Each row of a before or after table is a point. The points were changed in one or more steps. Then noise was added and the rows were shuffled. The steps act on how far a point lies along the listed directions, d1 being the first. Name the steps. A step turns or swaps two directions, mirrors them in a line or flattens them onto one, adds a multiple of one to another, or multiplies one. Angles are multiples of 10 degrees, from the lower direction toward the higher: turns from -170 to 170, lines from 10 to 170 but not 90. Use the fewest steps. Two steps may share a direction if one is a turn and the other turns, adds or multiplies; they go together, in the order done. Otherwise the lowest direction goes first.
(in the rows, 128 means zero)

Directions:
(1): [164 116]
(2): [140 164]
Before, 11 rows:
[[156 147]
 [100 144]
 [115  72]
 [ 83 133]
 [102 118]
 [119 111]
 [163 125]
 [101 119]
 [161 119]
 [ 97 175]
 [ 99 109]]
After:
[[150 106]
 [130 100]
 [112 159]
 [148  86]
 [ 96 147]
 [185 147]
 [116 164]
 [150 133]
 [153 111]
 [164 116]
 [100  78]]
Steps: turn d1 and d2 by 120 degrees

Directions:
(1): [118 135 163 134 178 105]
(2): [131 140 138 139 146 189]
(3): [ 85 143 150  91 109 135]
(4): [171 170 145 110 117 122]
(5): [151  90 132  82 144 137]
Before (10 x 6):
[[182 107 142 120 136 130]
 [124 140 114 147 103 151]
 [182 131 123 140 154 138]
 [177 111 142 143 171 138]
 [ 88 147 134 139 125 100]
 [104 139 142 105 128  53]
 [117 145 129 159 135  82]
 [124 139 111 156 111 163]
 [194 114 110 145 136 124]
 [ 75 103 125 140 135  62]]
After:
[[104 147 143  88  94 161]
 [ 95 154 145 137 126 103]
 [180  91 100  95 133 109]
 [143 119 112 100  92  98]
 [137  54  88 110 128  93]
 [146 116 109 134 122  88]
 [121 156 132 107  98 166]
 [111 138 121 125  84 181]
 [132 132 156 114 113 183]
 [110 141 144 132 128 104]]
Steps: turn d1 and d3 by -150 degrees; turn d4 and d5 by 20 degrees; turn d2 and d5 by -70 degrees

Directions:
(1): [111 164 108 133 151 157 102 147  82]
(2): [108 144 163 112 130  80 118  97  95]
Before (8 x 9):
[[144  81 119  98 107 145 155 135 171]
 [123 164  97 140 154 183  97 162  80]
 [154  96 109 128 120 135 157 138 161]
 [114 120 167 116 128  86 109  94 102]
 [120 117  87 141 150 189 115 155 131]
 [142  90 104 147 119 136 156 131 148]
 [146  82 125 132 108 162 142 136 197]
 [139 127 139 111 113  75 133  95 149]]
After:
[[126  96 164 121 113  86 127  90 138]
 [138 105  99 141 124 197 127 153 174]
 [138 105  89 154 128 153 143 144 133]
 [105 178 132 128 156 143  94 132  54]
 [140  93  97 106 118 171 143 154 157]
 [103 139  99 135 163 175  95 144  94]
 [149 107  92 135 135 158 142 151 144]
 [153 112 126 120 107  94 143 110 173]]
Steps: turn d1 and d2 by 40 degrees

Directions:
(1): [ 90 141 121 112 146 148  81 101 159 152 173 107 119 102]
(2): [143 143 125 106  67 115  89 146  87 109 144 123 124  94]
(3): [112 104 134 121 157 130  92 145 123 134  79 164 162  84]
(4): [118 161 128 124 134  90 105 166 141 157  85  85 108 149]
(5): [121 136 126 154 139 193 109 183 126  93 132 122 113 144]
(6): [136 110 159  96  95 167 105 111 130 155 110 120 159 177]
Before (10 x 14):
[[147 141 122 158 129  98 111 172 110 114 110 127 118  82]
 [104 144 120 117 156 150  85 152 128 122 103 125 117 109]
 [113 129 109 147 158 127 112 146 148 137 140  92 103 133]
 [177  66 133 118 119  73 232  88 121 137  96 170 158 145]
 [131 131 141 106  47 142 106 105  96 101 165 134 136  87]
 [ 93 134 113 120 161  89  78 152 168 174 117 113 115  82]
 [145  78 140 137 145  99 206  75 118 134 102 178 168 127]
 [165 105 137 118  87 172 130  95  84 103 152 178 171  80]
 [106 165 147 120 128 117  88 142 133 139 112 125 123 108]
 [ 85 143 111 144 162 112  93 120 149 130 172 132 103  74]]
After, 10 rows:
[[ 87 118 115 107 166 162 111  95 192 166 185  96 111 120]
 [128 149 152 132 119 120 117 152 112 116  93 151 135 112]
 [ 84 129 128 134 176 153 120 102 168 156 151 109 125 125]
 [141 131 123 173 139  97 158 176 101  86 104 157 108 119]
 [140 144 141 115  43 135 109 138  93  98 144 116 123 114]
 [148 152 132 111  90 145 102 121 108 137 143 114 134 109]
 [144 103 114 153 148 114 153 141 124 117 117 127 124 135]
 [139 107 120 151 145 111 131 198 123 116  74 160 131 107]
 [134 138 121 142 135  96  98 144 122 131 131 129 123  60]
 [131 128 125 117 142 115 123 142 107 119  74 147 132 112]]
Steps: multiply d5 by 0.4; turn d1 and d5 by 160 degrees; flatten d3 and d4 onto the line at 20 degrees

Directions:
(1): [ 99 144  91 169 109 109 149 120 136 162 141 138 142 129 108  98 146 154
 159 194]
(2): [114 118 155 135 107 105 141 124 182 125 139 120 146 177 163 160 140 107
  77 161]
(3): [149 167 121 162 157 133 103 123 130 120 155 103 119  99  70 158 130  96
  86 153]
(4): [157 160 174 167 155 143 139 123 133  79 159 147 146 124 161 137 150 159
 167 131]
Before:
[[133 145 101 153 126 125 146 125 118 139 132 131 117 108  84  92 143 153
  177 141]
 [123 140 126 134 138 141 133 123 145 119 138 142 146 130 134 132 157 126
  143 139]
 [203 139 187 120 191 176 109 152  88  46 131 110 113  97 114 180 130 105
  112  29]
 [ 86 107  89 163  74  94 161 112 138 163 129 128 149 152 120  86 133 147
  150 194]
 [186 187 201 174 177 167 102 135 135  56 162 130 119 125 109 175 138 118
   98 103]
 [117 142 138 169 119 132 143 123 126 136 150 149 136 139 132 103 141 160
  169 152]
 [154 157 155 163 140 135 121 127 147  71 147 132 128 125 164 167 131 106
  107 125]
 [185 146 188 164 176 162 124 123 138  67 156 125 129 119 149 168 122 113
  128  90]
 [190 161 163 133 195 149 104 146  82  68 134 125 109  78  99 165 108 146
  137  63]
 [181 127 152 118 175 138 115 110 124  88 118 126 110 113  88 161 110  94
   79  72]
 [131 157 148 167 131 121 154 117 139 127 150 141 145 161 147 121 144 150
  153 149]
 [119 145 108 135 121 128 136 115 116 130 150 139 120 123 126 122 115 151
  164 140]
 [183 154 162 146 196 173 101 133 110  71 158 107 107  95  86 186 107  79
   89 100]
 [180 128 197 109 172 163  95 147  99  51 131 121 100 101 148 176 111 123
  112  48]]
After, 14 rows:
[[111  99 126 123  84 116 146 130 150 118 111 148 132 161 196 124 127 127
  131 126]
 [154 124 151 140 143 127 163 115 134  98 115 170 135 138 137 113 136 152
  167 109]
 [105 120 112 113 129 133 133 119 147 131 115 139 139 146 135 118 145 125
  127 124]
 [113 104 121 113 104 129 125 129 115 153 113 127 110 141 124 115 108 138
  124 116]
 [112 104 133 109 114 128 133 139 100 129 106 146 113 127 141 102 116 161
  164 109]
 [111 113 130 110 103 111 145 124 133 158 114 123 125 179 150 116 126 120
  115 117]
 [130 114 116 105 134 125 150 148  75 134  91 155 119 107 133  90 110 200
  211  73]
 [127 130 108 108 121 131 122 121 105 127 136 127 108 126 127 132 102 136
  147 113]
 [101 105 160 106  84 132 161 142 134 123  97 175 134 188 187  82 125 182
  178  93]
 [135 118 129 153 110 120 123 113 134 119 148 102 129 129 109 145 116 109
   92 151]
 [132 110 158 134 133 155 161 136 112  97 130 175 132 146 184 104 121 174
  205 111]
 [111  73 130 111  96 127 161 127 137 140 100 146 140 158 175  99 116 136
  168 104]
 [125  94 121 110 118 138 161 146  87 125 102 146 126 125 137  92 140 173
  197  82]
 [149 130 119 123 129 137 141 133 105 128 114 127 103 103  93 104 126 145
  172  91]]
Steps: multiply d1 by 0; multiply d2 by 1.3; turn d3 and d4 by 120 degrees

Directions:
(1): [114  95  99 108 121 139 100  84 141 121 138  87 130  81 174 180 110 139
 136 109 121 156 147 161 104 122 161 105 116 173  92 117]
(2): [155 153 151 126 128 127 101 148 151 135 168 134 144 126 170  95  92 141
 122 107 119 109  42 136 130 122 137 109 144 139 125  62]
(3): [146 119 159 103 148 146 175 127 145 148  87 132 157 168 160 129 113 157
 128  46 124 107 166 143  99 102 125 109 136 107 144 135]
(4): [134  94 145 138 120 137 120 163 111 158 160 137 160 109 138 143 134  79
  76  96 119 156 160  69 170 120 173 118 113 111 136 112]
(5): [140 113 179 144 112 148  94 143 159 179 121 149  98  57  81 137 106 157
 153 113 121 139 139 140 138 123 100 120 157 141 159 147]
Before:
[[146 151 148 131 109 147  42 160 151 151 182 127 122  32 130 136  95 134
  119 162 127 151  77 141 152 126 145 122 141 159 129  77]
 [102  66 110 117 121 136  96 105 111 152 138 109 146  80 134 182 143 102
   91 123 125 176 180 120 142 139 165  93 120 160 111 110]
 [ 90  89  75 137 142 126 139 106  83 103 107 118 137 129 128 171 174  88
  120 166 116 142 199 104 129 160 128 145 100 118 116 183]
 [141 164 136 133 130 119  92 144 113 120 168 145 145 108 128 110 112 127
  121 137 121 117  83  96 156 145 135 126 122 114 142 111]
 [137 134 143 125 124 115 154 144 110 125 108 166 138 151  88 122 156  85
   89 130 143 130 157 106 145 110 108 177 133 107 146 166]
 [171 152 176 160 118 137  67 177 155 154 195 156 132  88 130  90 106  99
   82 134 123 120  42  79 164 138 150 118 166 128 159  46]
 [ 98 134  71 128 134 130 133  56 119  89  91  90  94 131 118 157 116 155
  185 158 144 128 148 203  89 152 107 142 120 154  95 173]
 [132 130 119 138 144 140 154 118 142 121  77 143 113 137 112 138 131 163
  175 139 128 109 152 158  88 116 103 136 123 129 135 156]
 [130 130 151 145 127 146 145 110 148 137  68 144  74 114  91 136  96 189
  186 141 137 120 154 182  91 141  86 144 148 139 166 171]
 [134 141 126 100 135 119 140 118 125 131 102 125 152 162 137 127 133 129
  141 105 115 112 148 126 119 134 115 121 106 104 139 166]
 [129 138 153 104 154 157 167  90 154 140  83 127 110 150 139 133 114 190
  155  74 123  92 163 188  77 109  91 114 155 129 150 169]
 [128 133 123 155 103 120  75 135 143 143 162 153 107  71  97 150 124 117
  147 160 131 134 107 116 167 140 118 127 152 153 118 115]
 [134 131 117 118 150 142 214 101 124 130  82 125 123 187 103 142 130 185
  166  74 129 114 204 141  84 107  81 137 133 103 147 195]]
After, 13 rows:
[[126 174 108 137 127 108  86 126 105  97 164 137 126 108 113 112 125 128
  136 181 128 118  75 108 150 159 124 139 118 123 130 123]
 [133 138 122 103 131 118 127 119 122 131 118 122 155 151 144 131 132 118
  132 111 112 120 139 118 128 136 128 119 101 110 133 155]
 [142 181 123 164 119 112  73 138 140 104 170 142  87 105  88  84 134 112
  124 222 139 112  32 112 142 163 110 151 162 141 142  86]
 [141 122 124 130 141 141 188 129 114 142 131 128 145 169 121 139 125 147
  127  69 120 130 181 101 119 108 118 127 124 101 143 156]
 [ 99  73  92 133 142 138 136 111  92 122 112 118 152 116 146 181 161  89
  110 129 109 147 208 100 129 150 140 129 103 120 119 172]
 [121  61 153  95 139 158 145 100 137 181  73 122 152 111 133 181 126 153
  117  47 123 148 226 152 104 115 131  80 141 141 140 142]
 [130 143 127 157 107 116  91 139 141 140 149 162 105  90  85 138 129 120
  152 163 135 122 108 117 165 141 104 133 156 141 125 124]
 [118 143 100 141 111  95 120 138  88  95 145 152 122 132  79 124 173  52
   82 202 147 147 123  92 164 132 124 192 117 125 120 152]
 [151 165 162 123 123 150  81 154 157 151 134 139 115  70 111 122  98 165
  144 148 133 125  98 162 127 119 108 130 153 140 147 111]
 [134 105 136 122 137 158 138 100 137 148 107 112 145 125 159 158  86 146
  142  53 126 131 165 168 108 120 141 106 128 133 120 136]
 [143 124 133 145 139 143 142 146 138 137 110 150 135 130 129 131 126 136
  145 121 123 118 138 124 115 111 129 127 121 121 139 126]
 [147 129 172 159 123 146 137 156 136 155 109 163 104 119 103 116  95 150
  141 125 131 124 131 130 131 138 115 139 145 119 178 134]
 [146 131 180 109 154 164 166 121 153 164 105 141 136 151 156 122 106 170
  124  39 117  94 157 156 100 100 113 102 155 112 161 143]]
Steps: add 1.5 times d1 to d3; turn d1 and d5 by 30 degrees; flatten d2 and d4 onto the line at 150 degrees

Directions:
(1): [121 129 157 175 134 172 144 158 149 149 162 107 105 142 169 137 125 105
  94 115 112 157 101 130 111 153 112  74 123 118 161 176 160 121  73 106
 120 123 116  78 180 103 132 110 151 112 144 141 133 112 142 108 113 140
 151 101  90 206 112 143 149 134 117 160]
(2): [153 179  92 110 159 118 171 136 137 100 127 141 148 122 139 127  99 156
  68  84 108 120 131 133 121 166 139 126 160 105 124 119 129  69 113 105
 181 120 127 158 144 129 187 131 159 113 116 171 141 157 180 134 108 178
 110 167 136 106 122 132  91 125  94 125]
(3): [124 113 106 112 130  98  99 131 107  98 150 118 117 120  83 127  84 104
 220  82  86 139 132 157 122 151 151 151 106 131 111 174 158 105 119 123
 144 133 111 123  87 155 124 149 170  76 113 145 130 112 107 106 102 185
 127 100 117 149 120  89 142 130 161 147]
(4): [140 140 129 144 141 109  83 134 105  82 123 131 138 170 130 120 142 112
 154 138 126 152 132 118 139 161 101 153 158  90 143 129 170 135 149 136
  87 140 101 120 142  76 115 143 164 150 120 103  84 139 223 139 132 118
 134 116 126 146 114 117  94 120 150  41]
(5): [138 123  97 142 124 105 106 138 144 139 142 145 143 108 159 128 121 132
 130 221 107  94 121 112 149 165  56 148 104 112 162 181 104 145  95 112
 113 111 145 119 124 105 170 168 126 150 114 140 124 139  99 144 149 188
 107 149 177 126 148 111 131 131 170 149]
Before, 8 rows:
[[127 122 135 178 125 146 113 136 136 125 146 114 126 147 154 127 123 107
  131 127 129 146 107 128 120 166 107 104 126 119 142 165 153 130 104 101
   99 130 123  84 161  98 135 112 147 138 139 122 117 134 156 117 126 135
  137 117 106 182 119 131 136 128 127 139]
 [115 109 148 170 116 135  90 139 132 147 157 133 106 127 164 140 139 107
  123 191 104 150 112 117 138 156  88 117  97 114 164 182 133 147  81 104
   82 112 126  89 143  98 127 150 133 150 127 133 121 117 108 114 147 160
  142 110 117 200 127 124 159 131 165 156]
 [137 132 109 168 133 129 108 148 125 127 158 141 129 138 163 128 113 126
  125 186  90 130 101 116 139 177  71 136 122 104 160 220 146 124  82  99
  134 128 119  82 155  80 157 158 168 137 118 154 111 124 134 131 128 200
  132 129 158 156 140 112 121 123 153 161]
 [130 149 135 110 142 164 199 107 143 144  98 158 144 126 154 124 142 164
    7 101 168 122 130 113 112 114 138  81 158 148 125  53 103 110 145 140
  162 128 136 172 161 127 131  87  85 157 147 142 149 136 144 153 142  79
  130 153 133  96 124 176 112 137  60 119]
 [125 120 103 112 117  98 115 125 131 111 133 136 116 120 108 106 114 136
  147 132 116 110 129 145 127 118 134 148 126 143 124 138 121 118 133 118
  139 133 125 121 114 136 132 150 141 117 134 158 133 129 106 135 133 150
  137 127 142 116 137 119 127 130 143 142]
 [115 114  96 115 128 103 131 123 129 139 115 135 135 116 133 138 128 119
  128 154 128  96 130 103 136 117 121 142 113 139 124 126  99 128 111 130
  134 121 146 136 131 136 140 147  91 138 124 130 135 145 100 133 132 148
  113 138 160  89 149 103 128 122 150 157]
 [142 156 128 124 157 149 171 127 131 114 108 141 125 146 146 136 145 152
   52 103 153 137 139 118 130 119 147 120 164 111 109  70 109 105 145 107
  155 137 128 134 151 107 140 115 139 161 134 128 115 143 187 154 122  91
  112 140 130  93 129 140  89 111  72  75]
 [134 139 149 138 128 132 156 100 131 132 113 137 152 147 155 119 173 146
   70 157 170 133 131 107 124 111 116 118 149 118 133  74 104 140 150 138
  115 124 122 151 161 107 128 104 116 186 141 111  99 146 175 148 128  87
  129 148 131  91 128 137 101 120  99  90]]
After (8 x 64):
[[122  98 103 102 134  95 110 109  99 103 129 135 107 119  78 130 100 120
  215 106 111 126 150 148 141 121 157 172 100 136  90 133 115 120 143 120
  148 138 124 123  62 157 110 155 154 113 113 127 118 111  88 132 115 147
  105  97 143  99 138  81 133 115 151 126]
 [129 137 119 123 125 116 136 123 139 122 115 142 124 131 132 109 139 146
   83 142 148 118 126 131 124 107 134 127 151 138 136 107 118 122 138 120
  131 134 126 123 146 116 133 126 125 140 141 149 127 141 141 143 146 116
  140 141 138 111 135 145 115 129 114 118]
 [114 101 106  83 136  92  95 101  75  75 124 137 130 135  52 118  90 103
  222  54 115 151 143 152 114 136 165 157 120 150  89 119 170 110 176 161
  137 147  95 159  67 156  80 135 151  94 111 124 121 102 125 122 111 139
  137  83 120 129 109  94 129 133 157  97]
 [119 119 160 175 118 148  97 142 135 142 150 132 112 145 172 138 154 114
   95 186 117 160 114 106 138 152  88 112 116 101 169 163 136 149  92 109
   71 118 124  90 159  82 123 137 134 166 130 123 111 124 149 122 153 133
  149 114 109 199 122 133 146 126 150 127]
 [128 113 108 112 124  78 106 103 105  90 146 129 144 121  94 118  96 112
  210 110 102 137 139 149 119 160 132 156 108 117 117 161 143 107 124 127
  139 127 102 137  99 147 131 146 176 114 116 147 106 119 128 120  95 187
  122 111 128 119 121  69 123 129 157 133]
 [124 111 141 175 113 143  88 130 117 147 125 142 127 152 167 129 163 130
  119 235 144 130 106  93 151 128  66 145 128 121 154 167 124 176 125 132
   88 136 131  86 152  70 106 147 119 185 127 105  90 120 128 144 163 115
  143 124 169 132 150 134 122 118 150 120]
 [108  96 137 171 108 143  98 126 139 147 143 114 119 132 144 133 130 106
  152 157 141 130 109 122 124 138 101 109 100 132 135 162 122 156 111 110
   90 127 139  87 134 114 119 117 120 145 139 109 123 125  96 118 145 129
  133 117 119 170 132 125 157 136 146 165]
 [122 140 107 126 139 104 131 131 116 110 111 132 143 155 133 133 139 116
  110 114 136 121 129  96 134 129 132 139 153 112 132 108 130 114 131 132
  127 134 123 135 161 105 132 143 117 144 124 122 113 160 190 133 123 124
  124 133 139 106 132 112  97 113 133  90]]
Steps: mirror d1 and d2 in the line at 150 degrees; turn d4 and d5 by 60 degrees; turn d3 and d4 by -150 degrees
